Every row gives one point. Each copy is the shape, with its points in the same order, turned, moved and blurred by noise. Some copies are also mirrored. Which?
(in the rows, 128 means zero)

Shape (6 x 2):
[[130 132]
 [142 188]
 [125 126]
 [167  88]
 [141 155]
 [127 113]]
Copy 1 (6 x 2):
[[138 128]
 [166 176]
 [124 124]
 [159  75]
 [153 141]
 [128 109]]
Copy 1 is: only turned
Copy 2 (6 x 2):
[[130 131]
 [154 179]
 [124 123]
 [160  79]
 [153 146]
 [128 111]]
Copy 2 is: only turned
Copy 3:
[[136 129]
 [136 186]
 [133 123]
 [183  93]
 [143 155]
 [139 110]]
Copy 3 is: only turned

Shape:
[[138 127 147 134]
 [105  86 145 132]
 [138 160 141 139]
 [136  33 116 119]
 [128 143 145 140]
 [100 153  93 134]
 [142 157 126 117]
 [128 164 101  90]
 [140 149 144  84]]
Copy 1, 9 rows:
[[149 129 144 146]
 [128  81 154 135]
 [148 154 133 156]
 [151  39 139  91]
 [140 136 143 154]
 [108 136  94 147]
 [142 160 119 132]
 [114 170 102 107]
 [134 162 145 103]]
Copy 1 is: only turned
Copy 2 (9 x 4):
[[127 133 131 118]
 [111  87 117  96]
 [129 164 125 118]
 [124  30 127 128]
 [125 148 125 112]
 [ 82 146  93 143]
 [113 155 142 142]
 [ 76 153 146 152]
 [ 98 146 172 120]]
Copy 2 is: mirrored
Copy 3:
[[145 113 139 133]
 [186 130 109 142]
 [119 124 147 135]
 [208  84  68 127]
 [135 129 143 139]
 [101 145  97 127]
 [111 119 137 110]
 [100 135 114  85]
 [137 127 149  81]]
Copy 3 is: mirrored
Copy 4:
[[135 139 145 140]
 [116  95 134 153]
 [128 171 142 136]
 [160  50 108 141]
 [121 152 145 141]
 [ 99 159  91 123]
 [129 161 136 113]
 [116 159 118  80]
 [127 141 158  87]]
Copy 4 is: only turned

Shape (14 x 8):
[[114 112 227 106 146 104 125 142]
 [ 56  95 133 145 152  88 113 137]
 [145 141 150  99 140 150 166 144]
 [132 151 158 155 147 145 138 134]
 [ 74 138 123 148 150 148 141  83]
 [137 112 140 214  99  66 109 138]
 [132 153 130  97 149 123 108 134]
 [132 143 170 113 126 141 109 146]
 [139 121 134 145 133 140 110 114]
 [135 134 124 225 152 124 109 135]
 [124 142 124  96 135 110 130 103]
 [153 110 178 106 140 153 142 154]
 [126 125 171 127  98 140 133 160]
 [119 106 126 107 100 139 106 122]]
Copy 1:
[[135 102 218 100 135 116 107 136]
 [ 80  89 126 143 139  86 109 149]
 [137 145 156  87 120 164 160 137]
 [130 153 156 143 138 159 128 133]
 [ 77 124 119 148 148 140 141  88]
 [162 107 136 213  94  93 110 153]
 [137 154 126  89 130 125 112 116]
 [143 136 160 106 118 154  95 130]
 [150 121 125 137 134 146 116 109]
 [148 144 112 211 150 140 109 148]
 [131 139 132  96 115 112 130  94]
 [162 108 174  92 132 170 135 142]
 [138 115 169 123  86 160 115 152]
 [136  95 108 105  96 143 104 111]]
Copy 1 is: only turned
Copy 2 (14 x 8):
[[105 156 211 154 117  92 139 147]
 [ 78  99 135 127 142  92  95 116]
 [130 173 135 119 131 148 177 143]
 [142 137 165 118 136 154 136 107]
 [ 89 130 128 123 145 141 129  56]
 [179  58 152 123 119 102  91 116]
 [133 184 126 126 142 118 116 118]
 [137 170 160 126 119 134 114 131]
 [151 137 136 152 124 145 107  96]
 [170  75 153 127 169 160  97  95]
 [128 173 106 126 128 102 141 101]
 [130 171 158 150 113 157 148 154]
 [133 140 166 105  91 144 128 148]
 [117 154 107 130  86 124 106 119]]
Copy 2 is: mirrored

Shape, 14 rows:
[[165 166 142 151 100  97 170 165 143  91 110]
 [ 89 123 148 115 109 105 115 156 160 144 100]
 [110 107  95 115 126 170 161 141  84 161 129]
 [159  83 174 153 158  94 125 134 140 142 147]
 [164 145  93 111 129 152 110 104 140  94 108]
 [153 123  99 161 113 104 144 150 108 135 112]
 [ 99 128 102 142 110 132  93 114  82 148 132]
 [131 108 171  87 127 110 163 167 115 124 137]
 [163 154 168 132 169 172  89  87 111 100 166]
 [114 104 148 124  83 135 118 166 155 113 123]
 [154 139 116 133 137 102 142 132 165 114 179]
 [127 115  94 143 147 144 108 155 106 161 128]
 [104  87 137  91 164 133 160 166 124  85 104]
 [130 170 130 144 117 127 155  98 139 114 144]]
Copy 1, 14 rows:
[[156 142 165 172  89  95 128 145 135  76  64]
 [129 165 133 129 107  93  89 149 129 160 123]
 [104 147 121 122 110 159 187 151  98 171  95]
 [163  69 173 151 116 107 110 128 101 159 122]
 [171 137 103 122 131 172 134 108 148 105  94]
 [121 113 119 160 108 128 133 134 106 125  65]
 [ 89 149 107 143 121 172 122 113  86 151 117]
 [162 136 162 116  86  96 150 164  90 136 129]
 [197 128 180 156 137 213 129 106 115 132 144]
 [140 148 126 148  67 115 110 147 145 149 125]
 [130  91 174 124 116 146 122 141 147  98 114]
 [117 122 110 139 136 166 128 159 100 167  89]
 [170 141 117 140 135  89 174 175 119 145 139]
 [124 150 174 142 120 151 143 104 143 106 104]]
Copy 1 is: mirrored
Copy 2, 14 rows:
[[126 192 177 128 123 126 155 121  81 135 137]
 [ 95 139 147 114 101 113 118 149 164 156 119]
 [151 101  89 126  75 152 150 172 104 116 114]
 [157  82 183 156 146 118 138 139 133 138 156]
 [160 158  97 129 145 146 101  98 105 130 102]
 [134 126 131 134 120 125 154 138  70 161 124]
 [109 101  82 157  81 115 102 137  98 143 119]
 [157 133 165 108  94 111 130 169 123 104 165]
 [180 137 125 217 128 148  75 110 128  92 147]
 [101 127 161 102 104 153 100 143 127 133 132]
 [135 142 126 135 150 140 143 112 115 138 191]
 [139 102  96 150 123 139 130 173 106 152 116]
 [135 126 141  90 137 117 135 174 126  60 112]
 [131 159 120 161  93 135 147  86 113 127 147]]
Copy 2 is: mirrored

Shape:
[[ 94 103 131 145 129 158 141  79 122 118 114 160]
 [107  99 122 144 133 133 108 123 120 111 162 134]
 [104  92 138  96 131 161 166  82 122  81 154 124]
 [142 115 152 146 159 142 156  69 113  99 177 171]
 [120 167 149 111  91  89  99 139 136 124 127 144]
 [113 125 141 152 117 117 105 114 137 145 122  88]
 [122 143 155 142 192 126 130 194 184 147 106  98]
 [100 140 149 129 183 100 150 193 100 159 102 122]
 [ 87 114 162 137  63 127 153 157 146 123 146 115]
 [149 141 149 127 132 171 123 117 106 134 156 137]
 [124 157 103 128  94 120 124 152 147 125 137 136]
 [107 128 126 184  97 125 136 117 116 113 112  90]
 [145  96 140 145 167 101 157 181 133 159  85  95]
 [119  77 135 144 157 146 138  88 120 140 123 149]
 [109 123 121 139 142 127 154  88 120 156 153 129]]
Copy 1:
[[111 103 145 171 122 145 157 116 194 109 150 128]
 [ 98 104 140 143 123 143 119 107 127 114 163 139]
 [119 104 149 109 124 176 179  83 165  84 151 125]
 [136 131 167 154 157 153 150  68 169 101 153 175]
 [126 137 170 106  84  77  95 122 142 133 138 117]
 [ 92 122 150 146 131 120 113 113 130 145 128  78]
 [ 70 161 141  89 189 109 113 183 132 142 114 111]
 [113 117 146 106 180  67 154 182 116 149 152 126]
 [ 67 134 164 114  70 119 170 118 124 146 132 116]
 [155 136 168 142 131 163 130 125 133 136 139 140]
 [117 163 124 122  85 106 115 134 129 125 152 121]
 [ 88 130 148 177 111 111 149 112 115 108 125  84]
 [ 94 120 107 115 184  83 153 155 117 154  95 119]
 [111  92 126 161 158 147 149 108 176 133 139 138]
 [122 134 137 149 148 132 151  92 156 145 172 114]]
Copy 1 is: mirrored
Copy 2:
[[ 92 107 145 141 147 162 148  79 125 103  79 140]
 [ 99 114 142 133 154 139 114 130 115  95 142 106]
 [111 107 128  90 149 160 190  98 125  73 115  96]
 [137 143 173 145 159 146 178  82 102  88 149 129]
 [ 90 149 141 101 107  91 107 137 163 134 128 152]
 [ 78  97 136 138 136 103 128 123 150 156 127 101]
 [102 126 134 135 216  90 142 192 167 188 106 130]
 [ 76 145 127 130 176  92 154 173  92 179  86 149]
 [ 87 108 160 124  87 134 148 168 164 126  95  94]
 [124 107 139 128 137 143 160 129 127 125 154 163]
 [113 149 112 132 115 125 118 155 160 131 122 134]
 [ 84  99 114 175 110  97 141 129 137 127 105  91]
 [129 108 134 134 182  75 142 170 107 180  73 113]
 [115 107 151 143 168 149 142  98 100 130  96 125]
 [103 131 131 134 142 157 159  99 107 144 129 112]]
Copy 2 is: mirrored
Copy 3, 15 rows:
[[ 99 102 149 125 121 142 127  66 114 100 134 110]
 [106 103 126 129 129 140 110 122 134 112 182 113]
 [ 88  75 148  88  90 177 154 103 126 116 155 120]
 [116  84 156 144 118 149 166  74 119 110 184 166]
 [116 163 124 119 108 104 103 145 160 127 129 161]
 [121 116 148 146 125 126  94 132 162 154 134 100]
 [123 121 154 146 203 122 154 201 157 128 106 107]
 [107 110 135 128 184  93 130 184  86 149 111 128]
 [ 80 136 138 128  74  97 140 153 149 121 145  81]
 [144 140 166 120 122 150 142 114 110 134 172 131]
 [120 165  92 128 118 127 133 139 149 130 139 119]
 [ 93 123 130 181 100 144 106 125 130 150 125  91]
 [150  78 130 154 160 106 139 188 109 141  96  96]
 [130  70 152 129 139 133 126  86 112 110 144 107]
 [112  96 133 123 136 119 140  86 128 159 151 118]]
Copy 3 is: mirrored

Shape:
[[128 163 130 165 139 150 136 107 110 126  97 119]
 [138 118 156 131 107 135 110 125 191 118 164 116]
 [162 130 129 114  80 109 134 121 141 135 163  80]
 [169  97 158  74 143 122 164  94 117 111 118 140]
 [186 123 180 105 129 143 145 140 105 109 107 125]
 [152 107 125 134 149 140 107  89 126 131  92 146]
 [143 101 124 154  74 164 159 110 151 126 190 131]
 [139 186 132 122  94 119 100 176 148 138 190 110]
 [148  75 155 111 147 119 177 139 100 126 120 128]
 [110 170  92 145  88 139 100 176 156 125 125 101]
 [127 126 164 101 146 124 151 116  99  81 117 110]
 [ 83 166 149 159 100 151 101 119 125 167  81 121]
 [ 98 167 115 129  93 185  83 149 117 142 124  89]
 [112 133 129 159 151 170 122 120 103 161 126  89]
 [143  96 155 116 126 120 139 111  74 112 146 143]
 [139 127 145  91 146 144 163 104 121 137 122 145]]
Copy 1, 16 rows:
[[133 120 178 137 164 126 129  98 116 102  81 127]
 [142 121 113 158 127 154 116  82 185 142 139 140]
 [172 124 100 113 112 149 132  76 127 154 129 112]
 [165 147 140  79 110 126 160 145 159 125 111 181]
 [198 134 166 103 143 155 125 140 134 125 120 163]
 [127 155 160 129 115 112 102 120 138 109  90 167]
 [143 148 101 184 108 164 172  91 136 113 136 117]
 [155 114  99 145 188 142 106  80 126 177 166 106]
 [169 127 162 109  98 122 157 168 143 128 121 136]
 [122 103 100 148 177 148  75  97 121 126 119  85]
 [162  94 151  91 139 123 146 127 142 101 123 163]
 [ 78 100 182 135 158 166  98  91 107 133  91 117]
 [103 117 139 124 171 158  79  80  93 104 147  98]
 [122 135 197 133 134 121 115  90 115 100 131 100]
 [158 119 149 120 107 115 158 136 108 127 137 173]
 [129 157 150  97 142 128 159 133 150 125 116 150]]
Copy 1 is: mirrored
Copy 2, 16 rows:
[[156 153 124 171 131 141 107 125 129 100 108 115]
 [120 100 169 104 134 174 157 160 132 138 142 126]
 [116 118 152  88 117 134 145 144 132 139 116  60]
 [159 126 101  62 138 144 141  76 102 135 125 133]
 [173 127 145 106 130 146 124  95  57 133 124 116]
 [182 114 112 122 153 137  91 122 140 116 131 139]
 [144 106 133 147 105 156 178 157 149 184 146  90]
 [ 89 151 173 121 115 120 147 200  96 118 155  97]
 [150  98 108 117 149 108 153  72  93 143 124 129]
 [109 127 173 150  94  96 132 198 126 101 105 120]
 [122 115 105 115 119 148 132  84  88 101 107 127]
 [115 157 153 174 145 130  72 159 138 142  85 144]
 [113 132 132 160 110 128  92 213 104 122  80 118]
 [136 117 100 176 165 128 110 161 112 120  98 103]
 [133 110  95 118 123 134 114  91  94 149 158 114]
 [154 147  95 103 149 138 138 113 109 139 120 142]]
Copy 2 is: only turned

Shape, 15 rows:
[[134 124 147  93  91 121 153  99  97 126 164 123]
 [101 107 126  85 110 102 159 114 145 109 103 147]
 [187  75 158  89 123 129 140 119 149 176 132 143]
 [178  70 127  95 138 126 128 108 135 141 147 136]
 [112 122 149 154 113 117  99 110 125 165 166 146]
 [117 169 127 159 141 158 116 110 102 159 111 143]
 [148 112 168 144 113 124 130 114 150 116 164 114]
 [124 138  83  69 133 120 124 189 135 119 126 127]
 [ 93 160  90 117 132 150  83 120 131 124 131  62]
 [152 106 134 153  82 131 111  76 105  77 127 134]
 [109 147  90 137 143 128 156  87 134 133 145 112]
 [138 145  93  55 107  77 100 128 140 130 131  91]
 [144  81 149 130  88  96 122 136 102 137 134 114]
 [129 144  95 150  71 162 119  93 117 143 120 129]
 [141 176 104 154 121 123 149 108 100 126 126 117]]
Copy 1:
[[130 119 179  99 138 108 116  93 130 123  88 145]
 [ 97  70 138 118 132 116 132 110 162 112 128 122]
 [175  77 178 103 131 165 102 164 148 135  94 159]
 [173  94 148  87 152 148  92 149 132 118 111 146]
 [111 146 130 136 148 157 101 122 128 169  87 168]
 [128 160 118 123 127 146 178 122 117 171 122 175]
 [160 128 142 135 151 157 107  99 148 136  74 120]
 [129 137 130 124 100  77 116 171 157 119 156 112]
 [124 171 107 110 103 117 125 113  89 167 139  81]
 [148 128 131 128 152 158 113  56 105  90 116 157]
 [137 117  93  98 139  98 143  98 121 168 107 134]
 [137 116 164 120 114  84  77 123 124 154 172 102]
 [132 109 166 157 145 137  98 127 107 106  91 143]
 [134 136 113 120  85 138 129  82  93 136 112 175]
 [155 143 120 139 134  93 161  88 110 153 121 162]]
Copy 1 is: mirrored
Copy 2:
[[155  77 128 129 118 141 140 119  72 115 134  99]
 [131  84 143  83 158 115 109 134 112 105 121 140]
 [191  96 121 113 131 130 100 126 107 197 109 116]
 [171 107 100 114 123 125 100 128 105 161  98 103]
 [124 114 135 145 109 121 121  90 128 148 182  98]
 [118 123 115 175 159 167 136 111 140 131 175 146]
 [164 121 133 124  96 111 159 115 126 138 131 120]
 [ 99 125 121  70 139 185 113 181 132 114 119 102]
 [ 87 133 123 132  99 200 135  93 152  82 120 127]
 [176  91 118 180 101  99 113 126 125  82 127 130]
 [109  94  93 123 155 145 161  88 141 102 131 115]
 [137 108 163  88 128 197  99 128 132  91 100  67]
 [136  94 160 152 103 111 113 142 113 150 115  93]
 [132  61 112 171 117 162 124 114 152 112 161 139]
 [130  93 114 164 158 163 170 128 143  95 139 111]]
Copy 2 is: mirrored
Copy 3, 15 rows:
[[117 136 144 162 103 106 104  96 107 128 167 112]
 [113 106 166 104 110 137 133  62 119 140 166 154]
 [191 145 176 142 112 101 110 114 150 184 191 146]
 [183 117 144 130 118 110  94 118 140 150 194 139]
 [116 147 112 164 151  97 112 123 137 154 131 168]
 [132 165 101 114 157 132 135 125  92 165 104 130]
 [119 142 163 153 129 123 108 143 158 129 153 132]
 [118 124 126  53  57  95 111 115 115 151 154 160]
 [ 76 134  93  65 132 107  74 123 132 159 125 104]
 [147 100 152 155 143 145  81 114 125  97 109 116]
 [113 126  94 107 143 122 147 107 134 128 156 104]
 [108 122 146  67 102  45  84  83 132 135 158 128]
 [131  91 167 161 115  94 102 130 123 159 142 146]
 [138 135 108 132 128 126 105  86 133 154  84 103]
 [127 139 119 110 134 105 148 126 100 122 109  94]]
Copy 3 is: only turned

Shape (17 x 12):
[[157 154  90 143 118  89 110 107 101 116 147 143]
 [112 143 108 148 159 170 143 153 147 113 104 112]
 [161 123 147 112  99 105 152 142 115 109 168 120]
 [194 103 159 152 126 116 148 109 107 134 147 155]
 [ 77 102 149 166 162 170 111 118 108  94 127 125]
 [164 117  93 115 131 124 115  98  81 133 120 110]
 [ 83 119  79 105 128 154 142 154 150 149 125 144]
 [110 135 128 135 141 141 145 145 118 119 127 141]
 [ 95 142 121 154 129 165  77 148 137 143 121 140]
 [134 131  94 164  97  94 161 104  80 168 103 104]
 [160 111 120 129 124  90 138 156 137 156 172 105]
 [118 118 125 133 121 142 117 174 140 122 116 122]
 [ 90 167 177 130 137 178  91 134 127 137 120 130]
 [146  98 115 148 116 103 182 174  76 152 127 132]
 [ 65 177 118 159 103 159 119 135 157 210 147 114]
 [152 101 142 119 119  87 131 124 142 108 120 136]
 [160 130 152 122 157  71 125 129 113 145 150 138]]
Copy 1, 17 rows:
[[175 145 108 133 110  93 114 113 113 126 139 119]
 [117 168 116 139 132 177 154 113 162 105  97 124]
 [143 118 124 128  56 138 143 135 133 113 176 107]
 [160  83 116 137  77 120 175  97 133 142 153 145]
 [ 97 109 119 177 124 190 103  86 140 109 100 142]
 [172 119 119 130 127 141 134 103 113 156 137  83]
 [107 152  95  76 129 180 132 152 127 110  97 122]
 [112 148 110 129  94 165 138 108 133 117 117 130]
 [151 154 122 137 117 186 102 133 137 120  79 161]
 [137 156 129 149 136 124 166 137  63 165 148 118]
 [142 129 111 116  96 138 138 164 156 153 181 130]
 [131 145 111 138  90 176 133 152 152 124 100 121]
 [143 155 166 132  83 209 104  95 141 114  91 158]
 [112 141  73 141  80 152 180 138 102 168 158 121]
 [136 190 162  98 140 201 117 161 100 117 125 196]
 [125 101 137 128  74 112 140 140 145 137 123 108]
 [136 128 127 117  71 112 123 106 149 173 158 136]]
Copy 1 is: mirrored
Copy 2:
[[ 94 116 104 119 148 104 126 128  72 122 148 132]
 [129 161  88 151 139 171 178 127 138 136  96 130]
 [154 113 158 121 115 122 134 152 100 116 153 111]
 [156  92 142 177 111  93 106 133 114 141 146 144]
 [ 99 100 127 183 159 192 143 120 144 116  80 116]
 [127  99 110 112 124 122 117  86  83 150 116 131]
 [104 153 119 108 140 183 173 111 159 161 150 135]
 [118 133 136 150 149 157 164 129 123 138 125 136]
 [ 85 164  96 163 138 199 122 121 135 132 129 131]
 [ 79 115 139 120  78 106 156 112  82 174 108 152]
 [132 117 123 123 100 132 128 164 109 168 162  97]
 [124 153 123 128 128 180 130 153 132 136 122 133]
 [107 186 139 190 145 189 124 100 118 117 117 106]
 [132  99 159 124 100 147 161 161  98 185 138 175]
 [ 49 200 116 169  81 182 162 110 128 152 165 103]
 [134 122 145 119 139 104 109 152 135 141 118 121]
 [135 123 142 152 152 104 112 150  87 175 147 103]]
Copy 2 is: only turned
Copy 3, 17 rows:
[[178 123 115 149 113 121 123 126 120 135 143 179]
 [114 148 106 173 185 165 114 165 137 142 131 105]
 [153 108 146 122 142 124 165 144 141  87 120 132]
 [173  76 124 146 160 121 133  91 157  97 103 135]
 [ 90 132 123 174 168 162 106  99 101 109 164  92]
 [192 128 106 119 126 138  90 130 123 116 138 120]
 [ 96 121 125 105 165 172 111 169 122 181 128 126]
 [116 128 135 153 164 155 122 135 115 130 118 128]
 [ 95 129 145 170 131 168  89 135 147 158 155 118]
 [189 112 110 149 103 119 128 126  99 168  94  93]
 [156 114 155 114 155  86 145 142 158 144 128 130]
 [104 116 138 152 153 137 109 171 139 130 132 112]
 [ 86 159 153 171 126 195 108 113 161 118 131 109]
 [164  83 160 142 165 108 129 152  96 140  80 112]
 [103 147 162 151 114 178 147 129 166 224 136  95]
 [122 104  96 125 133 102 128 132 144  95 112 139]
 [149 138 147 125 143  92 123  98 146 114  99 157]]
Copy 3 is: only turned
